Every row gives one point. Two turns around zero, p and q, are shown by what they do to some points. Write where each new point lands after one turn and then the other. Backwards means that the second turn is done in reverse. Each puzzle has new turns, and all numbers are rounded.

Turn p:
[-4 29] => [-14  26]
[41 -3] => [39 12]
[-37 -26] => [-25 -38]
Turn q:
[-47  -6] => [-33  34]
[43 19] => [ 41 -23]
[  4 -13] => [ -8 -11]
Where do these land?
p, then q: [ 26 -23] => [ 10 -33]
q, then p backwards: [10 41] => [42  1]
q, then p backwards: [-35 -18] => [-27  29]

Turn p:
[  5 -20  16] => [ 10 -24   1]
[  4  53 -46] => [-11  69 -10]
[ 36 -50  -7] => [ 31 -33 -42]
[-39  -7  18] => [-31 -21  22]
[  5  -9 -12] => [  1  -1 -16]
[-11  32  30] => [ 0 10 44]
Turn q:
[-52 -14 -18] => [-56   1  -9]
[25 20 29] => [34 14 23]
[ 34 -10  31] => [ 34 -17  28]
[ -7   4 -42] => [-12   2 -41]
Where do these land?
p, then q: [-2 16  1] => [ 4 13  8]
p, then q: [ 51 -57 -33] => [ 16 -41 -71]
q, then p backwards: [-10  12  15] => [-5 21  2]
q, then p: [-7 -5 51] => [ 17 -24  43]
q, then p backwards: [-16  41   1] => [  6  35 -26]
p, then q: [-16  -7 -35] => [-27  14 -25]

Turn p:
[ -6  34   5 -20] => [-13  23  18 -24]
[ 42 -69  35  30] => [ 60 -44   7  55]
[  2  26 -17  26] => [ -1  32 -24   2]
[-25 -11   8  -5] => [-22 -13   9   9]
[-13  20 -31 -31] => [-24   2 -10 -43]
Turn q:
[-17 -39  -9 -18] => [  1 -44  -8 -15]
[ 19  -5 -23  74] => [ 47  14 -20  60]
[-29   1  13   6] => [-21 -14  12  17]
[ -5  18 -12 -14] => [-18  11 -14  -9]
[ 32  25  30 -49] => [-11  33  29 -54]
Where do these land?
q, then p: [-23  30   9  34] => [-16  32 -12  35]
p, then q backwards: [ 25  10 -15  48] => [ 26  14 -37  32]
p, then q: [ -2  36  51 -22] => [-25  22  57  -1]
p, then q backwards: [ 24 -39 -32 -19] => [  1 -50 -27 -15]
q, then p: [ -6 -38  27 -18] => [ 13 -37  29  10]
p, then q: [ 13  29 -10  11] => [-13  29 -13  -8]
p, then q: [-31 -29 -29 -35] => [ -9 -59 -11 -13]

Turn p:
[  6 -37 -31 -26] => [  3 -28 -47   2]
[-38  12   1 -12] => [-30   0   6 -29]
[  8 -22  28  30] => [-6 -5 21 42]
[-14  40  27 -37] => [  5 -11  35 -50]
[ 38   7 -26  46] => [ 28  45 -15  35]
Turn q:
[-23  12  54 -14] => [-21  12  42 -38]
[58 12 25 -4] => [50 11 37 11]
[  0 -26  -5 -10] => [ -4 -27   1   7]
[-14   8  32  44] => [-31  39  23  14]
[ -2  -2 -49 -10] => [ 10 -17 -46   4]
[-20  -5 -58  -6] => [ -6 -19 -59   3]
Where do these land?
q, then p backwards: [ 38 -71 -12   2] => [ 29 -61  46   0]
q, then p: [  6  26  25 -29] => [ 28 -28  14 -19]
p, then q: [ 17  -6 -25  12] => [ 15  14 -22  13]
q, then p: [-33  13 -15 -12] => [ -9  -7 -26 -28]
p, then q: [-28  39  26  27] => [-13  28  29 -44]

Turn p:
[ -9  52  23  18 -28  -1] => [  4  -3  11  33  -8 -56]
[  0 -57  -9 -22  12  -8] => [  2 -18  -2 -29   1  53]
[ 10  33  25 -13  26  20] => [ -2  13 -12 -29   4 -43]
[ 20  -6   5  33 -33  16] => [42 17 12 27 -6  1]
[-15 -18 -26  20 -25 -12] => [-3 -3 18 34 -3 30]
[ -8 -34 -38 -38  20  13] => [-29  10  -3 -34 -17  47]
[-27  48  50  -3  40  11] => [-19  -6  13 -32  27 -70]
[ 22 -30 -41  12   7 -19] => [ -1  11 -23  16  13  50]
[  6  12  11  -8 -19 -19] => [  5 -21 -12  14 -12 -13]
Turn q:
[ -9 -34   7  11 -10 -17] => [ -8   1  -1  34 -18 -15]
[ -5 -28  15  54  -2  35] => [  0 -16  50  46  13  10]
[  3  97  11 -10  -4 -19] => [ 42  61  -7 -62  13  23]
[ -9  -5 -44 -17  -2   0] => [ -2 -28 -23 -12 -24  17]
[-12  26  15 -34   1   1] => [ -7  18   2 -41  -5 -11]
[ 29 -25   2 -24 -13  -3] => [  3 -21 -19   3   7 -37]
[  3 -31  -6  21  30   4] => [-27 -14  -1  32  14  14]
Where do these land?
p, then q: [ 14 -33  25  22 -12  46] => [ 20   7  -6 -22  51 -32]
p, then q backwards: [ -4 -40  19 -18 -22  11] => [-17  20 -27   4 -27  28]
p, then q: [ 40  27  15  15  23 -26] => [ -6  -8 -47  11   5  39]
q, then p: [-40  10  -7  24   5 -26] => [  9  24  23  20 -24 -30]
p, then q: [ -8  -5 -28 -20  11 -19] => [-12 -18  21  -7 -25  14]
p, then q: [ -4 -10  17 -18 -46  39] => [ 41   7   5   0   3 -51]
p, then q: [-13  -6 -42  -4 -16 -12] => [  9  -8  42   5 -14  15]
p, then q: [ 14  55   1  -1  57 -13] => [-27  21 -47 -13 -31  47]

Turn p:
[25 11 32 11 -1 82  7 -8] => [ 41  21  25 -27  16  48  42 -31]
[-13 -18   1 -37   7 -38   2   7] => [ -2 -25  -4  -4 -13 -46 -13  18]
[-37 -25  -9   6 -10 -24  16 -21] => [-48 -22   5  -1 -22 -14   1  -5]
[ 24 -23  28   9  28 -32  20  47] => [ 22   4  34  43  -7 -29  13  42]
[  2  -2 -62   0  -7  68  16 -20] => [-11 -26 -33 -37  18  69  30   4]
[ 28  -6   8  28  29   9 -38 -19] => [ 25 -11   4  41  17  21  -8 -34]
[  8 -24  27   3 -53 -17   1  -4] => [  1  13  18  -6 -61   0 -14  -7]
[-22   0  -3   6   3 -15 -28  18] => [-11  -3  12   6  14  -7 -36   6]
[-14  88 -23 -27   6 -32   3   0] => [-17  47 -63 -15  40 -41 -15   7]
Turn q:
[ -9 -17 -32 -19   6  32 -13 -18] => [  5  -3 -47  -9  20  18 -13  -7]
[-16  35 -34  34  21  -4  22 -17] => [-39  -6 -26  28   7 -36  25  -6]
[-15   3 -14  -5  12 -65 -11  18] => [-36   4  15 -22 -36 -32 -29  -8]
[-16  33 -32  61 -58  34 -16 -17] => [-35 -18 -23  67 -12  49  37 -28]
[  1  -1  47 -14  11  37   1  48] => [ 38  -8  34  21  24   9 -27  41]
[ 65 -22  49 -12  19 -69  -6  18] => [ 51  20  58 -42 -52 -43  -4  -7]
[  8  -9  67  -3   4 -27   5 -19] => [ 19  22  60 -23  14 -10  13 -17]
[  1 -26   2  -6 -21  17  29   4] => [  7 -21   1 -19   9  23  19  22]
[ -7  31 -29 -32  -1   9   2  -1] => [-19  29 -33   6   0   4  -9  24]
[-11 -28 -25  -5   8  38 -14 -15] => [ 11 -19 -40  -5  26  19 -12 -13]
Where do these land?
q, then p: [ 20  -4 -29 -18  10 -10  22 -18] => [ -8  -3 -34 -14  -6 -13   0  31]
q, then p: [-19   7  24 -10 -24   8  22 -28] => [  1   7  12 -17  32 -14  35  -2]
p, then q backwards: [ 30  12  -6 -32 -27   1 -21  18] => [ 32 -16 -11 -39  11   9 -17  14]
q, then p backwards: [ 28  22   5   4 -23 -16  34  23] => [ 13 -25  10   4 -11 -10  46  23]
p, then q: [-32  -6  47 -11  44  26  29 -10] => [  2  16  38 -46  29 -40  25   9]
p, then q: [  0 -35  -8 -24 -20 -10  38  18] => [ -8 -17  23 -20 -23  30  -6  37]
p, then q: [ 23   2 -24  62  -3  26 -58   7] => [ 42 -14 -26  63  37  11  -4 -31]
q, then p: [-57   6  -9 -28  23  -4  30   1] => [-15 -24  16  -6  47 -37 -25  18]
p, then q: [  8  -4   1  58  19 -21 -97 -11] => [ 33 -13  -7  51  19  -1  -7 -98]
